Each row is a point. The window is the flat piece filled in between its corners: a triangle in 3 columns, a solid with four corners in 4, and so on. A path goes straight from each point to the next, and from the last back to the first. List the points from which the path goes on through the window.

Window, 4 rows:
[[ 5.6  6.4 -3.7 -1.0]
 [ 6.2  2.0 -0.9 -0.3]
 [-2.0 -4.4 -2.9  0.2]
 [-6.0  3.5  6.9 -2.9]]
Path:
(1): [-4.7 -1.0 -1.4  6.0]
(2): [ 5.0  3.3 -0.3  4.1]
(3): [ 5.6  1.4 -1.0 -2.7]
(4): [ 1.2  3.0 -1.5 -3.1]
(5): [ 0.3  4.6 -1.6  3.9]
(6): [-0.3  0.0  4.0  1.9]
(7): [ 0.5 -1.1  3.3 -4.8]
(8): [-3.9 -3.1 -2.1 -2.9]
Through the window after points: 2

Window:
[[-3.7 -4.6  3.7  0.6  6.0  4.0 -1.4  0.8]
 [ 1.3  4.0  3.9  0.4 -3.0  0.2 10.2 -1.8]
 [ 2.7 -0.2 -2.9  1.3  4.1  5.8  3.6  0.0]
 [ 5.4 -1.2  4.9 -4.5 -3.1 -1.2 -5.0 -1.8]
 [ 1.5 -5.3 -4.4  5.6 -5.0 -0.7 -0.7  2.1]
 [-4.9  1.8 -3.0  6.0 -7.4  6.5  4.7  1.5]
 [-3.1  5.9 -0.7 -3.6 -5.8 -5.1  9.0 -0.8]
 [-3.8 -8.4  2.9 -3.6  0.1  5.6  0.1  1.2]]
Path:
(1): [-3.1  0.4 -2.4  3.6 -4.4  4.3  4.7 -3.4]
(2): [-1.2 -1.7  1.5  1.1  1.3  2.7  2.9 -5.2]
(3): [ 0.7 -0.7  1.6 -0.3  0.9  3.0  2.9  5.3]
(4): [ 0.0 -0.7 -0.2 -0.8 -1.7  3.6  3.6  5.3]
(5): [-1.1 -2.5 -1.2  0.5 -1.7  3.6  3.2 -5.4]
(6): [-2.8 -3.3 -1.5  2.4 -0.8  4.5  1.1 -5.5]
(7): [-1.1 -1.9 -0.1  1.0 -1.3  4.0  0.9  4.3]
(8): [ 0.3 -1.6  1.2 -0.3 -2.7  3.1  0.2  5.2]
(9): [-2.4 -2.7 -0.7  0.6 -2.0  1.7  0.5 -3.4]
(10): [ 0.8 -3.6  0.5 -2.2  1.0  0.2 -1.3 -9.3]
(11): [ 1.9 -2.4  3.3 -3.0  0.0  0.2  1.3  6.8]
(12): [-1.7  2.0  0.3  2.6 -4.4  4.5  4.2  6.9]
Through the window after points: 2, 12

Window (11 x 11):
[[ -2.7  -4.0  -1.4  -1.8  -2.7   1.0   5.4  -5.8  -0.6   1.8  -1.6]
 [ -2.4  -5.9   5.1  -1.1  -7.3   2.3   2.8   2.9   0.2  -2.2   1.5]
 [ -0.3  -3.7   2.4  -0.4  13.1   3.0   2.1   1.0  -3.7   4.2  -1.1]
 [  3.0  -4.8   1.4  -1.3  -1.6  -3.8   1.6   2.0   4.8   2.0  -0.5]
 [ -3.5   4.9   4.2  -1.8  -2.3  -1.2  -0.2  -4.9   1.4  -3.3  -0.2]
 [ -3.7   0.6   2.5  15.7   3.8  -2.4  -4.4  -1.6   3.9   5.6   2.0]
 [  4.2   0.8   2.2   2.4  -0.9  -2.7  -0.8  -3.4  -4.2   4.0   0.1]
 [ -5.2  -1.3  -2.4   0.2  -5.1   0.0  -5.4  -2.3   0.5   7.8   0.3]
 [ -1.4   2.2  -0.7  -0.2  -0.9  -5.1   4.3   2.3  -2.7   6.0   1.1]
 [  5.5   5.4  -2.6   1.9  -1.7   0.4   2.7   3.2   0.6  -2.4   1.9]
 [ -3.2  -4.8   0.6  -1.0   0.1  -7.1  -2.0  -6.8  -5.0 -22.1  -1.9]]
Path:
(1): [-0.5  0.6  0.5  1.4 -1.9 -2.0  2.3  2.2 -1.8  2.9 -6.7]
(2): [-1.6  0.1  2.4  0.5 -0.3 -1.9 -0.2 -1.7 -2.1 -4.2 -5.2]
(3): [-0.8 -1.1  1.5 -0.4  0.7 -2.8  0.0 -4.7 -1.4 -4.6  3.3]
(4): [-1.7 -2.1 -0.3 -1.6  0.4 -1.8  2.2 -2.3 -0.2 -1.4  7.9]
(5): [-1.7  0.4  0.6  1.2 -3.1 -1.9  2.1  1.3 -0.3 -2.4 -8.8]
(6): [-0.9  0.7  2.2  2.7 -2.5  1.0  1.2  2.2  1.2  4.9 -3.8]
(7): [-0.8  0.3  2.0  1.4 -1.5 -0.2  1.5 -0.2  2.0  5.2  4.2]
(8): [-1.9 -3.2  0.7  2.5  3.2 -2.7  0.6 -4.8 -0.1  0.2 10.5]
(9): [ -1.5   0.2   2.0   5.6   2.4   0.0  -0.9   1.0  -1.0   0.7 -10.5]
(10): [-1.3 -1.0  1.1  0.6 -1.6 -3.5  0.5  0.2 -0.8  0.6 -6.4]
(11): [-0.9 -2.7  1.5 -0.1  0.0 -3.5  1.3 -1.8  0.2  1.0  3.6]
(12): [ 0.6 -0.5  1.7  1.1  0.2 -1.1  0.3 -1.0 -0.8 -0.1  4.0]
(13): [ 1.1  0.5  1.7  3.8 -1.1 -0.9  0.4  2.2 -2.4 -0.8 -9.6]
(14): [-1.7 -1.2  0.5  0.5 -2.2 -0.3  2.9 -0.7 -1.2  1.1 -6.1]
(15): [-0.6 -1.6 -0.3 -1.9 -0.2 -1.8  2.7 -4.6  1.2  1.5  7.7]
(16): [-0.4 -1.5  0.8 -0.7  0.4 -3.9  1.4 -4.0  0.2  2.9 10.8]
Through the window after points: 2, 8, 14, 16

Window (14 x 14):
[[ -4.6  -3.8   2.4  -1.9   1.1  -0.5  -1.9   7.7   2.8  -3.8  -1.9  -2.3
    8.1   3.6]
 [ -4.7  -0.9   4.0  -7.4  -0.4  -5.6  -8.5   8.9   0.3  -2.9   1.0   1.0
   -4.8  -2.3]
 [ -1.5   5.2  -0.5   5.3   0.6   1.3   0.7  -2.5   0.5   4.3   0.8   3.8
   -0.2   1.7]
 [ -2.0   1.3   0.3   1.7   7.2  -1.6   3.3  -5.1  -0.5   4.2  -0.2  -0.8
   -8.5  -3.5]
 [ -0.6  -5.6   2.4  -4.3   0.0   1.7   1.0  -5.9   1.2  -3.0   9.0  -2.2
   -0.6  -3.0]
 [ -1.7  -0.1   5.7   1.9   2.4   4.7 -11.2   8.8  -6.5  -1.9  -4.0  -0.3
    3.0   3.4]
 [  8.4   3.4   8.9  -7.3   3.7   1.9   0.1   5.4   6.2  -2.8  -6.9  -8.9
   -2.9  -1.9]
 [ -8.9  -3.5  -4.1  -4.2  -2.5   2.0  -2.1  -0.6  -3.4  -2.5  -0.7   4.5
   -0.1  -2.4]
 [ -2.2  -0.2   4.0   0.3  -0.2  -0.3   5.0   5.0  -1.8  -2.7   1.1   4.0
    2.5   2.0]
 [ -2.5  -4.5   4.4  -8.0  -5.0  -1.7   1.7   0.3  -3.0   1.7   5.0  -5.6
    4.5   1.4]
 [  4.4   2.2   6.6  -2.0   1.9  -3.4  -0.4  -3.4  -2.3   5.0  -2.0   9.5
    2.9   0.2]
 [ -0.1  -5.6   3.3   1.3  -1.8  -3.2   3.8   8.1   6.0   2.1  -2.2   8.7
   -2.6   2.7]
 [  0.8  -2.3  -7.6  -5.6   4.3   5.0  -4.1   4.8  -9.6  -4.3   3.0  -1.1
    2.1   3.7]
 [ -7.3   0.4   0.7  -6.4   3.2   3.6   0.0   1.3   0.7   3.3   2.4   0.0
   -1.4  -3.5]]
Path:
(1): [-3.5 -0.6  2.7 -5.4  2.2  1.5 -1.6 -1.8 -2.2 -1.6  1.6 -0.6 -0.1  3.3]
(2): [-3.4 -1.1  3.3 -3.7  1.7 -0.7  0.3 -0.7 -0.4  0.4  0.4  0.7 -2.9  4.6]
(3): [  0.7  -1.4   0.8  -0.6  -0.6  -1.6  -1.4   4.7  -2.1   2.2   1.7  -1.1
   2.1 -10.5]
(4): [-1.9 -0.5 -1.1  0.6  0.0 -0.7  0.2  0.8 -1.5  1.8  1.1  1.6  1.2 -5.0]
(5): [-5.4 -0.1  3.1 -4.7  3.0  1.9 -0.7 -2.7 -0.8 -1.0 -1.7  3.1 -5.5  6.9]
(6): [-5.0 -0.1  2.5 -2.9  1.3 -0.1  0.2 -1.1 -1.4 -1.6  1.2  4.5 -1.8  8.3]
(7): [-1.5 -2.0  0.6  0.1  0.4 -1.1 -0.4  3.1 -2.9  2.0  1.5  2.2  2.7 -4.8]
(8): [ 0.1 -3.3 -0.5 -0.5 -0.1 -2.7 -0.2  5.2 -1.7  0.1  2.0 -1.9  5.4 -7.9]
(9): [-3.5 -0.7  4.1 -3.5  1.6  2.5 -1.2 -0.4  1.1 -1.8  0.5  0.3 -1.5  6.0]
(10): [-4.7 -1.4  1.4 -2.3  1.9  0.4 -0.5  0.2 -2.5  0.9  1.2  5.0 -1.1  4.2]
(11): [-1.1 -2.4 -2.5  1.8 -1.3 -2.1 -0.9  1.6 -3.2  2.9  2.6  3.8  3.3 -7.1]
(12): [-0.1 -1.5  2.7 -0.7  0.7 -0.6 -2.8  5.4 -2.3  0.7 -1.2  0.9  0.3 -2.7]
(13): [-4.5  0.3  4.3 -2.8  2.5  1.4 -3.5  2.5 -0.4 -2.5  0.1  0.5 -2.0  5.2]
(14): [-1.5  0.4  3.9 -3.2  2.6  1.4 -2.7  2.5 -1.0 -0.7 -0.3 -0.3 -0.9  3.0]
(15): [ 2.7 -1.9  1.1  1.4  0.3 -2.5 -0.9  7.1 -2.9  2.0  1.3 -1.8  4.0 -6.5]
(16): [ 1.5 -1.1  0.9 -1.1 -1.4  0.2 -1.4  2.5 -3.4  1.3  2.9 -3.3  4.9 -7.7]
Through the window after points: 2, 4, 8, 12

Window (14 x 14):
[[ -1.7  -2.1   2.5   3.3   0.6  -0.4   2.9   3.3   4.2   5.4  -1.2  -0.9
   -1.7   1.3]
 [  3.2  -1.2  -4.8   0.6   0.3   0.3  -2.3  -3.6   0.9   1.5  -1.2  -0.7
    4.0  -4.9]
 [ -9.0  -6.7  13.1  -8.7 -10.3  -5.0   7.2  -0.4   6.2   3.8  -6.5 -16.0
    1.9   7.4]
 [ -4.1   6.1   0.9  -0.7  -3.2  -6.9   3.8  -5.9  -3.4  -2.3   9.7   6.9
   -7.3   0.4]
 [  1.0   6.6  -5.4  -3.6   4.9   0.6  -4.9   1.0  -0.9   0.6   0.1   1.8
   -2.4   1.0]
 [  1.2   0.2  -0.9   2.3   4.7   0.6  -0.6  -1.1  -2.0  -5.5  -7.5   4.8
   -0.6   0.0]
 [  3.7   7.2  -3.8  -0.6  -2.3  -2.4   0.2   0.4   5.5  -1.6   3.3   5.3
    3.3   2.5]
 [ -2.2  -2.2   3.8   0.1   1.6  -0.6  -1.8   2.9   0.6  -5.5   5.4   1.1
   -1.5  -1.4]
 [  2.5   6.7  -0.7   1.4   2.6   6.1   3.0   2.6   0.8  -0.9  -4.6  -0.1
    4.2  -8.3]
 [  0.6   1.5  -4.7  -1.7   8.1  -4.9   1.1   3.3  -2.7  -0.7  -1.5   3.2
    5.3  -3.0]
 [  2.5   5.4   5.8  -1.3   0.6  -1.7  -3.1  -1.6  -2.9   2.0   0.5   6.5
    1.3  -0.4]
 [  9.1   0.6  -1.4  -3.1   3.0   7.1   4.9   1.3   1.7   0.4   3.3   6.6
   -1.0  -2.0]
 [ -1.1   4.6   3.4  -3.2   4.7  -1.7   1.0  -5.7   6.4   0.3   2.8   3.2
   -0.4   0.4]
 [ -3.5  -0.6  -1.5  -0.7   1.6   7.3   2.4   1.0   0.3   1.1   1.0   4.2
    5.2   0.4]]
Path:
(1): [-3.6  0.8  1.9 -3.0 -1.3 -1.8  1.3  1.5  3.0  2.5  0.4  3.2 -1.0 -2.3]
(2): [-0.9  1.8 -0.5 -3.1 -0.4  0.7 -2.5  0.2  3.0  0.4 -1.0  4.5  1.6 -2.3]
(3): [ 3.4  4.4  1.9  2.6  5.8  1.4  4.8 -1.3 -6.1 -2.9  2.5 -4.5  1.1  0.5]
(4): [ 0.1  4.5  0.4  2.3  1.8  1.4  1.6 -1.6 -0.5 -0.1  1.9  1.2  1.3  2.0]
(5): [ 0.5 -0.3  1.6 -2.9 -1.1  0.7  0.4 -0.7  2.7 -1.1  0.3  3.5 -1.3 -1.0]
(6): [-0.5  2.6 -3.1 -6.8  3.5  1.5 -2.7  2.9  1.3  0.7 -1.4  3.4 -2.9 -1.5]
(7): [ 1.5  6.3 -3.0  0.7  3.4 -0.6 -2.6 -1.3 -1.3 -0.2  1.4  0.6  0.1  2.0]
(8): [ 3.8  7.4  2.4  3.5  5.2  2.9 -1.8 -2.7 -3.1 -1.8  5.7 -2.6  1.6  3.3]
(9): [-0.5 -0.1 -3.2 -4.1 -1.1 -3.4  1.6  2.7  4.5 -0.1 -1.5  7.0  1.8 -2.4]
(10): [-2.3  3.0  0.1 -5.1 -1.1 -2.6  1.0 -0.1  4.1  1.8 -1.1  3.8 -2.9 -0.6]
(11): [ 2.4  3.1  0.1  2.9  2.7  2.2  1.6 -0.5 -2.2  0.0  0.6 -1.2  4.0  0.5]
(12): [ 2.1  4.5  1.3  1.5  1.9 -0.5 -0.5 -2.0 -1.6 -1.2 -0.2  0.7 -0.3  1.4]
(13): [-3.9 -0.3  1.3 -5.5 -1.8 -3.1  1.9 -0.5  0.9  0.4  2.5 13.3 -0.4 -4.7]
(14): [-1.5  0.3  2.7 -4.1 -3.0 -0.5 -0.1  1.7  2.2  3.9  0.1  6.0 -4.0 -2.7]
(15): [ 0.9  7.2  1.9  1.5  6.6 -0.9  2.1 -1.5 -2.4 -6.2  1.4 -2.7  5.1  4.9]
(16): [ 4.4 -1.0  1.5  4.6  1.5  1.7  4.5 -2.1  0.3  0.5 -1.1 -6.5  0.9  4.8]
Through the window after points: 6, 8, 12, 16
